Each row of a before or after table is a point. The points were changed in one or more steps. Then noise was added and the rows were shuffled. The steps act on columns, c1 being the first. What was done? A step turns or swaps two columns, mirrors them in a line or flattens them onto one, adds a multiple of one to another, or multiplies or shifts one. Angles are multiples of 10 degrees, from the lower column toward the higher: turns from -170 to 170, lines from 10 to 170 but not 90. Use the fewest steps. Two steps may share a column if one is a turn and the other turns, adds or multiplies; they go together, in the order done. Otherwise the lowest column goes first.

Before (12 x 3):
[[-3.3  3.6  4.3]
 [-0.3 -3.5  0.4]
 [-2.5 -5.1 -0.6]
 [-6.1  1.2  3.0]
 [ 0.8  0.9 -0.8]
 [ 0.2  2.2 -0.8]
 [-1.8  1.5  0.0]
 [ 1.5 -1.1 -5.7]
 [ 0.1 -6.4  0.1]
 [ 2.8 -0.4  0.2]
 [ 0.6  0.8 -5.6]
 [ 5.7 -5.4 -2.7]]
After (12 x 3):
[[ 0.1  0.4 -0.7]
 [ 2.3 -0.7 -5.7]
 [-6.8  0.9  2.7]
 [ 0.6 -4.8 -0.8]
 [ 4.6 -6.4  0.1]
 [-1.5  1.9 -1.0]
 [ 9.7 -5.5 -2.6]
 [ 3.1 -0.2  0.1]
 [ 1.9 -3.4  0.4]
 [ 0.4  0.7 -5.6]
 [-2.5  1.4  0.1]
 [-6.2  3.8  4.2]]
Steps: add -0.7 times c2 to c1

Before (12 x 8):
[[-2.6 -1.1  0.0  3.0 -6.2  7.6  3.8  5.1]
 [ 0.8 -2.8  0.6  0.2  3.2 -3.0 -4.0 -2.0]
 [ 1.5  1.1  0.7  2.1  2.9 -1.1 -1.1 -5.6]
 [ 1.8  2.4  1.2 -1.5 -2.5 -0.8 -5.3 -2.9]
 [-3.1  2.1 -2.8 -4.0 -1.4  6.2 -2.8  2.6]
 [ 2.7  2.2 -0.6 -3.8  0.1 -4.8 -4.2  0.7]
 [ 3.5  2.0  0.1 -2.0 -0.2  0.8 -4.1 -1.2]
 [-3.9 -0.4  4.6  0.2 -1.0  4.4  2.8  3.8]
 [-2.4 -3.5  1.7 -2.9 -5.0  5.5  3.0 -1.7]
 [-0.7  3.3 -6.2 -5.5 -3.7  3.2  2.0  4.3]
 [-8.0 -0.7  0.0  1.3 -7.3  4.4  2.0 -0.7]
 [ 1.6  5.8  0.4 -4.2  0.6 -3.2 -3.4 -4.9]]
After (12 x 8):
[[ 1.6  5.8  0.4 -1.1  0.5 -3.2 -3.4 -4.8]
 [-7.8 -0.7  0.1  4.2 -7.0  4.6  1.7 -0.7]
 [-3.2  2.0 -2.8 -1.2 -1.4  6.1 -2.8  2.6]
 [ 1.4  1.1  0.8  5.3  2.8 -1.0 -1.1 -5.5]
 [ 0.8 -2.7  0.6  3.3  3.1 -2.9 -3.9 -1.9]
 [-0.7  3.2 -6.3 -2.5 -3.8  3.4  1.9  4.4]
 [ 1.6  2.2  1.4  1.5 -2.3 -0.9 -5.2 -2.9]
 [ 2.7  2.2 -0.5 -0.9  0.2 -4.8 -3.9  0.9]
 [-2.5 -3.4  1.6  0.2 -5.2  5.5  3.0 -1.5]
 [ 3.5  2.1  0.2  1.1 -0.2  0.7 -4.1 -1.2]
 [-3.8 -0.4  4.3  3.1 -1.0  4.4  2.9  3.8]
 [-2.8 -1.1 -0.1  6.0 -6.2  7.8  3.7  5.2]]
Steps: shift c4 by 3.0

Before (10 x 11):
[[ -1.5  -0.4   1.0  -1.7  -1.2   4.3   2.8   3.7  -5.1   3.8  -2.9]
 [ -5.3   2.1  -1.3  -4.9   1.0   4.1  -2.1  -1.6   1.7  -2.0 -10.0]
 [ -3.9   1.4  -2.4  -0.5   3.3   4.6  -0.8  -0.7   0.7  -2.8   0.1]
 [  2.5  -0.8   1.5  -2.1   4.6  -3.0   3.3  -0.6  -0.1  -0.3  -1.9]
 [  5.0   0.8   1.9   0.3  -1.6  -6.4   2.4  -2.7   0.4  -1.9   2.9]
 [ -4.2  -4.0  -0.6  -0.2   1.9   3.8  -0.2  -1.7   1.3   6.7  -1.5]
 [  6.5   0.7  -2.6  -0.9   2.3   4.9   1.6  -0.3   0.7   0.6   1.3]
 [ -0.7  -1.0   3.2  -0.5   0.2   3.2   2.1  -1.9   0.0  -4.1  -7.4]
 [ -4.0  -9.9  -7.0  -1.9  -4.1   0.3   0.5  -0.5   1.5  -1.5   1.7]
 [ -5.8  -3.9   2.4  -7.0   4.6   4.9  -6.8   0.5   2.0   6.0   0.9]]
After (10 x 11):
[[ -7.5  -4.1   2.3  -7.0   4.5   4.8   4.6  -0.1   2.2   6.0   0.9]
 [ -0.9  -4.2  -0.6  -0.1   1.7   3.7   4.0  -0.1   1.4   6.5  -1.5]
 [  2.1  -0.9   3.1  -0.3   0.2   3.0   1.4  -0.3   0.0  -4.2  -7.3]
 [ -2.8   2.0  -1.3  -4.8   0.8   3.9   4.9   0.2   1.6  -2.1  -9.8]
 [  2.5   0.6  -2.7  -0.8   2.5   4.8  -6.3  -0.2   0.9   0.6   1.2]
 [ -0.6 -10.2  -6.7  -1.6  -4.2   0.3   3.9  -0.1   1.3  -1.4   1.6]
 [  3.5  -0.9   1.3  -2.2   4.6  -2.6  -2.1   0.1  -0.2  -0.1  -1.9]
 [ -1.5   1.2  -2.5  -0.3   3.3   4.5   3.6   0.2   0.6  -2.8   0.0]
 [  3.1   0.6   1.8   0.2  -1.9  -6.3  -4.5   0.0   0.4  -1.8   2.8]
 [  2.5  -0.4   1.3  -1.4  -1.4   4.0   2.0   0.1  -5.2   3.8  -3.1]]
Steps: turn c1 and c7 by -80 degrees; multiply c8 by 0

Before (9 x 18):
[[-8.6 -1.5  1.3  2.2  5.3 -0.6 -4.0  1.4  2.4  7.7  4.7  1.4 -7.1  1.0
   2.3 -2.7  8.7 -2.7]
 [-1.8  0.2  5.0  1.6 -3.5  0.1  1.4  6.0  2.8 -1.6 -5.0 -0.9 -2.7 -1.9
  -1.5 -0.9 -1.6 -1.1]
 [-1.2 -2.5 -2.2  1.4  5.3 -1.9 -3.5  4.9 -3.9 -2.3  1.2 -4.2  0.0  0.8
  -7.8 -0.4  0.8 -6.7]
 [ 4.4 -0.3 -4.1  4.1  6.2  0.1 -1.2  8.3  0.0 -0.1  0.2 -1.8  4.8 -0.5
   2.2 -0.5  0.0  1.9]
 [-2.4 -2.0 -3.7 -2.2  4.0  3.0  0.4  3.8  3.3 -5.6  0.3  3.7  2.7 -2.2
   5.1 -0.4  0.9 -2.0]
 [ 0.0  1.6 -3.0 -0.2  2.7  1.6 -2.5  1.6 -5.6  3.8  5.3 -2.8 -0.6  0.5
   4.0  3.2 -3.8  2.8]
 [ 1.7 -3.2  0.9  0.8 -1.1 -4.0  0.1  4.7 -5.4 -0.7  1.4  4.2  2.7 -5.5
   0.0 -0.4 -4.2  1.1]
 [ 0.3  2.7  2.7  1.0  0.8  4.3  3.7  6.7 -2.4  1.7 -6.8 -2.0 -1.8  2.9
   0.1 -4.9 -3.8  2.5]
 [-5.3  2.5  5.7  2.4 -2.7  4.4  2.3  3.8  1.4 -4.2 -4.9 -0.3  1.3  3.6
  -0.6  0.6 -1.1  5.9]]
After (9 x 18):
[[  0.1   2.5   2.5   0.3   1.3   0.1   4.0   7.1  -6.5   1.7  -6.9  -2.0
   -1.6   0.8  -1.0  -4.8   1.6   3.6]
 [  2.0  -3.2   0.7   1.5  -0.6  -7.7  -0.3   4.7  -9.3  -0.3   1.0   4.1
    3.3  -5.3  -2.0  -0.1   1.7  -2.6]
 [ -2.0   0.3   4.7   2.9  -1.9  -3.8   1.2   6.0  -0.9  -1.3  -5.0  -0.8
   -2.5  -0.9   1.0  -0.9   1.3  -2.5]
 [ -5.6   2.8   5.7   3.2  -1.7   0.3   2.3   3.7  -2.7  -4.4  -4.8  -0.4
    0.7  -0.9   0.1   1.3   0.1   6.7]
 [ -2.3  -2.3  -3.4  -3.8   2.4  -0.8   0.2   3.6  -0.6  -5.6   0.3   3.3
    2.6  -0.4  -4.3  -0.5  -0.8  -3.1]
 [ -1.4  -3.0  -2.2  -1.3   5.1  -5.6  -3.9   4.5  -7.9  -2.4   1.5  -4.2
    0.5   5.0   7.1  -0.7   0.4  -5.0]
 [ -8.8  -1.2   1.4  -0.7   5.7  -4.7  -4.0   0.8  -1.9   7.2   4.6   1.4
   -6.9   2.9   0.6  -3.3  -3.2  -1.2]
 [  4.5  -0.3  -4.0   0.3   7.4  -3.7  -1.2   8.6  -3.8  -0.4   0.0  -2.0
    5.0  -1.7  -2.2  -0.4  -0.7   0.7]
 [ -0.1   1.8  -2.7  -1.4   2.4  -2.1  -2.7   1.6 -10.0   4.0   5.7  -2.8
    0.1  -1.5  -4.6   3.2   1.5   2.5]]
Steps: turn c4 and c5 by 30 degrees; shift c6 by -4.0; shift c9 by -4.0; turn c14 and c18 by 40 degrees; turn c15 and c17 by -160 degrees; multiply c17 by 0.4

Before (8 x 32):
[[-5.8  3.3  1.2  1.4 -4.8 -4.5  0.1 -0.1  4.3 -0.6 -1.4 -1.7  0.1 -6.5
  -5.3 -7.7 -5.3  2.3 -4.6 -3.8 -2.4 -1.2  3.4 -3.3 -5.0 -4.3  1.1 -1.7
  -1.2  0.8  3.3  1.2]
 [-2.4 -5.9  4.0 -1.9  0.9  1.0  0.8 -0.9 -7.6 -2.6  1.7  6.3 -3.9 -0.7
   1.2 -1.9 -4.3 -4.3 -6.3  2.2  0.2  0.1 -2.0  0.5  2.4  2.2  0.0  0.0
   3.2 -0.5 -2.0 -1.9]
 [ 2.5  2.8  0.2 -7.0 -0.2  0.3 -2.2 -1.7 -1.0  1.0 -3.6  2.2  0.5 -0.5
   0.3  2.2 -5.0  0.4 -0.6  0.8  1.8  3.0  1.8  2.2  7.8  1.6  5.2 -4.2
   6.5 -3.3  3.7 -6.9]
 [-6.8  8.4 -0.5 -1.6  1.0  2.0 -2.2 -4.9 -0.5  5.9  1.7  1.2 -2.1 -1.5
   1.5 -5.8 -4.3 -1.8  3.9  4.5 -0.2 -1.5 -2.3 -2.5  0.6 -4.5 -0.2 -0.4
   0.1 -5.4  7.1  8.8]
 [ 5.6  1.6  0.5 -1.4  1.9  2.9 -0.9 -2.3  9.4 -1.7  1.4  3.5  1.6 -2.5
  -3.6 -1.2  0.2  1.8  2.1  0.0 -7.4  1.2  3.9  1.0  3.1  0.6  0.1  0.5
   2.2 -0.8  3.0  2.5]
 [ 0.9 -2.2 -3.6 -2.4 -1.0  1.8  4.6 -2.6 -4.9 -2.9  0.4  6.8 -2.6  2.4
   1.9 -1.5  2.0 -2.2  0.5  2.5 -1.8  6.0 -3.5 -0.2 -4.1 -4.6 -2.6  1.8
   1.7 -4.8  3.8  2.9]
 [ 2.5 -3.5  0.0  0.3 -1.6  1.8  4.2  6.5 -1.6 -3.8 -1.1  0.9  2.5  2.5
   0.7  1.5 -0.7 -3.9  2.1  8.3  2.8  4.1 -8.2 -3.6  0.2 -4.5 -6.0 -4.0
  -3.8  1.6  3.8 -3.8]
 [ 4.0 -2.9 -5.0  4.1  0.9  5.1  7.4  0.9  2.8 -0.4 -1.8 -0.8  2.6  4.1
   0.5  3.1 -1.0 -0.5  4.7 -0.4  1.3  2.6 -4.7  0.6  1.8 -5.9 -2.0 -0.3
  -2.9  0.7 -3.7 -2.8]]
After (8 x 32):
[[-2.0  3.2  1.1  1.5 -4.9 -4.5  0.1  0.0  4.3 -0.6 -1.4 -4.7  0.2 -0.4
  -5.2  6.2 -5.3  2.3 -4.6 -3.8 -2.4 -1.1  3.4 -3.5 -5.0 -4.2  3.4 -1.7
  -1.2  0.7  3.3  2.2]
 [-1.5  2.7  0.2 -7.0 -0.2  0.3 -2.2 -1.7 -1.1  1.1 -3.7  4.8  0.5  1.2
   0.4  1.1 -5.0  0.5 -0.4  0.9  1.8  2.9  1.9  2.1  7.8  1.6  3.0 -4.2
   6.5 -3.1  3.8 -6.7]
 [-0.6 -5.9  4.1 -1.9  0.8  1.0  0.8 -0.9 -7.6 -2.7  1.7 -3.7 -3.9  0.3
   1.1 -0.6 -4.3 -4.3 -6.2  2.2  0.2  0.1 -2.0  0.4  2.6  2.2  1.1  0.0
   3.2 -0.6 -2.1 -1.6]
 [ 1.4  1.6  0.6 -1.5  2.0  2.9 -0.9 -2.3  9.4 -1.6  1.3 -1.7  1.6 -0.6
  -3.6  0.0  0.0  1.9  2.2  0.1 -7.4  1.2  3.8  0.9  3.0  0.5 -2.4  0.6
   2.2 -0.8  3.1  2.9]
 [ 1.4 -2.2 -3.7 -2.5 -0.9  1.8  4.6 -2.7 -4.8 -2.9  0.3 -4.9 -2.5 -0.4
   1.9 -2.2  2.0 -2.2  0.6  2.5 -1.8  6.0 -3.5 -0.2 -4.2 -4.6 -2.4  1.8
   1.7 -4.8  3.9  2.5]
 [-1.5  8.4 -0.5 -1.5  1.0  2.0 -2.3 -4.9 -0.4  5.9  1.7 -4.6 -2.1 -1.6
   1.5  3.7 -4.2 -1.9  4.0  4.6 -0.2 -1.6 -2.3 -2.4  0.7 -4.5  2.7 -0.4
   0.1 -5.4  7.1  8.9]
 [ 3.3 -3.4  0.1  0.2 -1.6  1.8  4.2  6.5 -1.6 -3.9 -1.1 -2.6  2.4  0.7
   0.8 -4.2 -0.7 -3.9  2.2  8.3  2.9  4.1 -8.2 -3.7  0.2 -4.5 -5.6 -4.1
  -3.8  1.6  3.8 -4.2]
 [ 1.8 -2.8 -5.0  3.9  0.8  5.0  7.4  0.7  2.9 -0.5 -1.9  0.4  2.7  0.7
   0.5 -3.7 -1.0 -0.5  4.8 -0.4  1.4  2.6 -4.7  0.6  1.8 -5.8 -3.4 -0.2
  -2.9  0.7 -3.7 -3.4]]
Steps: flatten c1 and c27 onto the line at 120 degrees; add -1 times c29 to c12; turn c12 and c16 by -140 degrees; flatten c14 and c32 onto the line at 100 degrees

Before (8 x 64):
[[  5.8  -0.4   5.0   1.0   3.9  -0.5  -0.8  -0.5  -2.7   1.7 -11.9   3.2
   -0.9   1.0   0.3  -2.0  -2.0  -0.8   0.9  -1.7  -0.1   5.3  -1.0  -2.4
   -3.7   2.3   3.5  -1.1   3.3  -2.4  -4.9  -1.5  -0.6  -7.7  -2.6  -8.1
    2.2  -2.7   2.4  -1.6  -2.0   0.5   1.6  -3.0   4.1  -0.9  -0.7  -1.2
    5.9  -0.4  -2.2  -2.5   0.9   7.2   7.3  -5.5  -3.7  -3.4  -5.2  -0.1
    3.7   0.3  -4.5   1.6]
 [ -5.2   2.8   3.4  -0.3   0.8  -5.1  -3.8  -7.6  -2.2   0.3   4.0  -2.5
    0.1  -1.5  -1.6   5.8  -1.5  -1.6   1.1  -0.4  -3.0   0.1   0.5   0.2
   -3.1  -3.9   0.9   1.9  -1.0   1.5   0.6   0.4   4.2   2.4   1.5   3.4
   -2.3   0.6   3.7  -7.1   2.7  -2.0  -0.1  -6.8   0.3  -0.6   0.3   0.0
   -2.2  -1.4  -1.3  -1.0   2.9  -3.7   0.5   0.1  -5.7   4.4   1.0  -0.6
   -4.5  -1.3   0.7   2.5]
 [ -2.8  -1.6   2.7  -1.4  -3.2  -1.0   2.8   7.1  -0.4   4.9  -4.3  -1.7
   -7.7  -0.1   2.7   2.1  -1.2   3.1   0.9   5.3  -0.2  -3.3   7.2   3.3
    0.3   1.6  -5.1  -2.6   1.3  -1.3  -3.4  -2.3   1.8  -1.6   3.6   1.3
   -3.9  -0.1   5.7   5.1  -2.4  -8.4  -1.7  -1.3  -7.9  -1.2   3.4   4.2
    0.9  -4.3   2.8   2.5   2.5   2.7   3.9  -2.0  -0.5  -1.7   5.2  -2.9
   -1.1   0.1  -2.2  -3.7]
 [  3.9   0.8  -5.4   5.6   3.2  -0.9   0.1  -1.4  -3.0  -1.8 -13.1   0.7
   -3.5   3.8   0.6  -5.5  -3.5  -1.3   3.1  -5.3  -2.2   3.0   1.1   0.6
   -4.9  -1.9   0.1  -0.2   1.7   0.2  -1.1  -1.7   2.5  -6.6  -5.8  -4.0
    2.5   1.1   4.1  -4.8  -0.5   1.7   6.1   0.3   3.7  -1.5  -3.9  -5.8
    1.7  -1.1  -5.4  -2.5   0.6   6.5   2.5   0.7  -2.2  -7.0  -4.1  -1.5
    4.0  -1.9  -2.1   3.9]
 [ -5.0   6.2   4.2  -0.7   2.1  -2.4  -1.7  -4.1  -5.0   3.3   2.5  -2.1
    0.3  -0.6  -1.3   4.2  -3.6   0.5  -0.9  -3.5  -2.3   2.8   4.0  -2.3
    0.7  -0.6  -3.6   1.0   1.2  -0.1   0.0  -0.6   1.0   3.0  -3.5   3.6
   -1.9  -2.2   4.5 -10.8  -0.7   0.5  -0.6  -2.5   2.0   1.9  -3.0  -4.5
   -3.0   1.8  -0.6  -3.8   3.1  -5.1  -3.3   2.8  -2.7   4.9  -1.7  -3.0
   -3.3  -5.7   1.8   0.0]
 [ -4.4  -3.1   3.1  -1.4  -3.7  -0.4  -2.7   6.0   0.7   3.4  -2.0   0.0
   -8.4  -2.3   4.5   1.6  -2.6   5.8   3.4   4.8  -1.1  -9.8   3.8   5.4
    1.6  -1.0  -2.3  -5.5  -1.9   1.7  -1.7   2.3   4.0  -5.0   1.3   2.0
   -3.0  -2.9   1.5   6.7  -1.8  -0.4  -2.2  -0.4  -3.6  -6.4   2.3   8.3
    3.1  -5.2   1.8   1.8  -0.1   5.7  -1.1  -1.6  -5.3  -1.3   1.9   0.4
   -0.6  -3.0  -3.2  -0.1]
 [ -2.4   1.2   3.2  -0.5  -1.5  -5.4   0.0  -4.1   2.1   4.1   4.7  -3.6
   -0.8  -0.5  -2.2   4.7  -3.1  -1.9  -1.2   0.3  -0.5  -5.2  -0.5  -2.9
   -0.7   4.9   0.2   1.1  -0.7  -1.9   2.2  -1.4   2.1   2.2   1.4   0.0
    1.6  -1.0   1.1  -4.6   2.0   2.6   0.6  -2.2   3.1  -0.5  -0.1  -4.2
   -0.6   1.5   0.3  -2.6   1.0  -5.4   3.9   2.5  -1.1   2.2   0.4  -1.2
   -1.0  -4.6   5.2   4.7]
 [ -1.5   3.1   9.1  -1.5  -2.0  -8.8   0.5  -2.3  -3.5  -0.6   6.3  -3.8
    0.1  -1.1  -0.1   1.9  -2.0   0.5  -0.4  -2.9  -1.6   0.6   0.3  -2.3
   -0.8   1.7  -2.4   0.3  -0.3   2.5   0.5  -1.8   5.2   5.8  -1.7   4.7
    0.4  -4.4   4.8  -8.1  -0.4  -3.2   0.0  -1.2   2.3  -1.7  -4.6  -1.5
   -0.6   4.9   0.1  -4.3   0.2  -3.4   1.5   2.3  -3.9   1.2   1.9  -1.5
   -3.9  -2.8  -1.2   2.0]]
After (8 x 64):
[[ -5.0   2.4   3.3  -0.4   0.2  -5.1  -3.7  -7.5  -2.1  -0.1   4.0  -2.5
   -1.0  -1.6  -1.3   5.6  -1.3   0.2   0.5  -0.2   1.1  -0.2   0.4   0.0
   -3.5  -3.6   0.8   2.2  -0.9   2.3   0.6   0.3   4.4   2.5   1.7   3.0
   -2.2   0.6   3.7  -6.7   2.4  -1.8  -0.1  -6.6   0.2  -0.4   0.5  -3.1
   -2.1  -1.3  -1.1  -0.7   2.9  -3.7   0.7  -0.2  -5.9   4.5   1.0   0.3
   -4.0  -1.4   0.6   2.5]
 [  3.9   0.9  -5.2   5.9   3.3  -1.0   0.5  -1.6  -2.9  -1.1 -13.3   0.5
   -1.1   4.1   0.4  -5.5  -3.7   1.0   3.2  -5.4   6.3   3.2   1.4   0.6
   -5.4  -2.1   0.2   0.0   1.8   1.0  -1.2  -1.9   3.0  -6.5  -5.7  -4.3
    2.1   1.4   3.7  -5.1  -0.5   1.3   5.9   0.4   4.0  -1.5  -3.5  -0.1
    1.5  -1.0  -5.4  -2.1   0.8   6.2   2.2   0.8  -2.3  -7.1  -4.1  -4.0
    3.8  -2.1  -2.4   3.6]
 [ -5.3   6.1   4.2  -0.7   2.3  -2.0  -1.7  -4.4  -5.0   3.2   2.7  -2.3
   -2.9  -0.1  -1.2   4.0  -3.6  -0.8  -0.8  -3.7   5.0   2.8   3.8  -2.4
    0.8  -0.6  -3.5   0.9   1.3   0.1   0.0  -0.5   0.8   2.8  -3.7   3.3
   -1.8  -2.2   4.8 -10.9  -0.7   0.2  -0.6  -2.2   1.9   1.5  -2.8  -0.5
   -3.4   1.9  -0.8  -3.8   3.3  -5.3  -2.9   2.8  -2.5   4.5  -2.0   0.4
   -2.9  -5.9   1.5   0.0]
 [  6.1  -1.0   4.8   0.8   4.2  -0.4  -0.8  -0.4  -2.7   1.8 -11.9   3.3
   -0.4   1.3   0.5  -1.9  -1.6   2.3   0.8  -2.1   1.3   5.2  -1.0  -2.0
   -3.4   2.3   4.2  -1.0   3.4  -1.7  -4.9  -1.2  -0.7  -7.5  -2.6  -8.1
    2.2  -2.9   2.1  -1.6  -2.0   0.3   1.4  -2.8   4.1  -1.1  -0.7   0.2
    5.4  -0.6  -1.9  -2.4   0.6   7.5   6.8  -5.4  -3.7  -3.7  -5.4  -0.7
    3.8   0.5  -5.0   1.7]
 [ -1.6   3.3   8.9  -1.1  -2.5  -8.4   0.6  -2.3  -3.5  -0.9   6.6  -3.8
   -1.8  -1.1  -0.1   1.7  -2.2  -2.2  -0.6  -2.6   2.3   0.3   0.4  -2.2
   -1.0   1.8  -2.2   0.5  -0.3   1.7   0.5  -1.7   5.2   5.7  -1.2   4.1
    0.5  -4.2   4.8  -7.9  -0.5  -3.0   0.3  -1.0   2.3  -1.8  -4.6  -0.8
   -0.1   4.6   0.0  -4.2  -0.5  -3.6   2.1   2.2  -3.6   1.2   1.8   0.2
   -4.1  -2.8  -1.0   2.0]
 [ -2.8  -1.7   2.9  -1.3  -3.4  -1.1   2.7   7.1  -0.2   5.0  -4.3  -1.9
   -2.9  -0.4   2.5   2.5  -1.0  -1.7   1.0   5.2  -3.7  -2.7   7.1   3.8
    0.1   1.7  -5.1  -2.5   1.5  -3.3  -3.5  -2.2   1.5  -1.5   3.3   0.8
   -3.5  -0.1   5.7   5.2  -2.1  -8.7  -1.4  -1.3  -8.2  -1.0   3.9  -1.6
    1.2  -4.0   2.9   2.7   2.6   2.3   3.9  -2.3  -0.3  -1.6   5.0  -7.9
   -1.1   0.2  -2.2  -3.7]
 [ -2.4   0.9   3.1  -0.8  -1.6  -5.7   0.3  -4.1   2.2   4.0   4.7  -3.4
   -1.1  -0.2  -2.5   4.9  -3.0   3.0  -1.3   0.2   3.6  -5.6  -0.3  -2.8
   -0.7   5.0   0.4   1.2  -1.0  -0.4   2.1  -1.2   2.5   2.2   1.3  -0.1
    1.5  -0.8   1.2  -4.2   1.8   2.7   0.6  -2.0   3.0  -0.5  -0.3   0.9
   -0.7   1.1   0.6  -3.0   0.9  -5.7   4.0   2.2  -1.0   2.1   0.4  -1.0
   -0.7  -4.8   5.3   4.4]
 [ -4.3  -3.0   3.0  -1.5  -3.8   0.0  -2.9   6.1   0.4   3.5  -2.3   0.1
    0.5  -1.8   4.5   1.3  -2.3  -5.3   3.3   4.6  -7.7  -9.3   3.9   5.3
    1.9  -1.0  -2.2  -5.5  -1.7  -2.4  -2.1   2.1   4.1  -4.9   1.3   2.1
   -2.9  -2.9   1.4   6.3  -1.9  -0.8  -2.1  -0.3  -3.4  -6.2   2.4  -4.0
    3.2  -5.7   1.8   2.2  -0.4   5.6  -1.1  -1.2  -5.1  -1.4   1.6  -8.6
   -0.2  -3.7  -3.2  -0.2]]
Steps: swap c13 and c60; mirror c18 and c30 in the line at 110 degrees; turn c21 and c48 by 110 degrees
